Each point is reached from the start by the listed moves, each made 0, 1 or 2 times, or once backwards (-1), plus a little noise. Is the number of moves made odd or even? Then give how often each move was made.
In the rows, 128 means zero.

Moves:
(1): [156 156]
(2): [118 164]
Start: [156 117]
Points:
[222 138] => odd (2, -1)
[187 146] => odd (1, 0)
[139  55] => even (-1, -1)

Moves:
(1): [137 160 104 101 135 146 105 153  92]
(2): [ 95 140 135 127 135 139 131 123 131]
(3): [145 112 163 103 125 138 135 122 153]
(4): [133 127 115 145 108 141 111 147 151]
(5): [109 118 137 138 150 130 113 142 122]
(6): [137 116 107 133 125 145 108 127 113]
Start: [140 126 137 117 127 116 141 129 141]
Points:
[179 112 112  75 131 235   7 230 122] => even (2, 0, 2, 2, 2, 2)
[213 108 143  99  74 125 143 133 192] => even (0, -1, 1, 1, -1, 0)
[205 154  51  57 148 162  69 164  14] => even (2, -1, 0, -1, 0, 2)
[103 103 127 140 106 152 143  79 160] => even (-1, 2, 0, 0, -1, 2)

Moves:
(1): [141 131 126 120 130 121 129 132 135]
(2): [122 140 128 133 117 151 121 141 108]
(3): [130 123 128 148 132 121 122 127 131]
(4): [129 133 121 128 140 142 130 131 128]
(5): [130 140 130 146 113 147 135 119 125]
(6): [135 119 131 130 119 140 128 127 121]
(7): [124 119 136 123 130 125 143 140 145]
(8): [122 126 119 113 131 126 121 132 144]
(9): [130 114 117 132 126 108 140 130 135]
Start: [129 137 120 116 125 121 119 139 151]
Points:
[ 94 166  65 114 101 158 114 156 135] => even (-1, 2, -1, 1, 1, -1, -1, 2, 2)
[107 193 106 164  83 249  73 137 103] => even (-1, 2, 1, 1, 2, 1, -1, 2, -1)
[145 159 114 148 149 124  98 179 126] => even (2, 2, 2, 1, -1, -1, 0, -1, 0)

Moves:
(1): [158 126 117 110 112 136 137 133 125 121 135 126 141 119 131 143]
(2): [132 123 136 128 124 129 138 127 135 116 147 118 125 122 135 140]
(3): [141 129 143 138 129 103 139 151 118 133 134 145 114 132 127 122]
(4): [140 126 137 105 134 136 104 131 114 126 143 126 132 137 128 124]
(5): [131 123 133 142 134 136 131 124 127 129 122 147 131 130 131 132]
(6): [128 122 128  99 130 145 140 132 117 133 127 102 115 124 131 124]
(7): [130 128 119 144 128 132 130 113 127 137 129 116 121 130 122 141]
(8): [123 126 128 143 124 135 124 129 131 118 129 130 131 125 122 100]
(9): [133 135 128 116 129 122 126 110 136 129 120 113 135 128 126 129]
(10): [142 140 132 123 145 117 133 136 139 136 131 126 136 140 108 134]
(11): [127 132 124 125 149 139 120 136 124 130 119 137 131 116 133 124]
(12): [134 121 127 120 134 120 145 110 129 125 133 133 147 121 119 133]
(13): [127 131 123 131 146 124 144 131 115 122 122 122 122 135 125 126]
(14): [131 123 125 134 138 131 148 132 134 132 134 152 116 135 134 123]
Start: [131 135 117 129 139 124 120 124 143 123 126 127 107 137 115 133]
Points:
[108 133 126 120 204 156 115 118 190 112 136 168 140 111 110  94] => odd (-1, 1, -1, 0, 0, 0, -1, 1, 0, 1, 2, 1, -1, 1)
[122  95  55 249 108 179 158  65 175 122 120 219 128 112 114 118] => even (1, -1, -1, -1, 1, -1, 2, 2, -1, -1, 0, 1, -1, 2)
[158 105 138 221  53 127 121 146 152  89 188 166  80 124 149 155] => odd (1, 2, 1, 0, 1, -1, 1, 1, -1, -1, -1, -1, -1, 0)
[180 125 137  76  83 105 159 194  90 139 174  39  33 136 128 181] => odd (1, 1, 2, 0, -1, 2, 1, -1, -1, 0, -1, -1, 0, -1)
[146 126  76  70 179 151 186  45 163 162 105  60 111  82 102 153] => even (0, 0, 0, -1, -1, 2, 2, 0, 2, 0, 2, 2, -1, 1)
[135 120 145 136 116 106 119  81 160  73 146 133 152 103 139 157] => odd (0, 2, 0, 0, 1, -1, -1, 0, 1, -1, 0, 1, 0, -1)
[180 121 123  31 161 120 176 174  66 118 139  70  80  79 145 157] => even (1, 1, 2, 0, -1, 2, 0, -1, 0, -1, 2, 1, 1, -1)
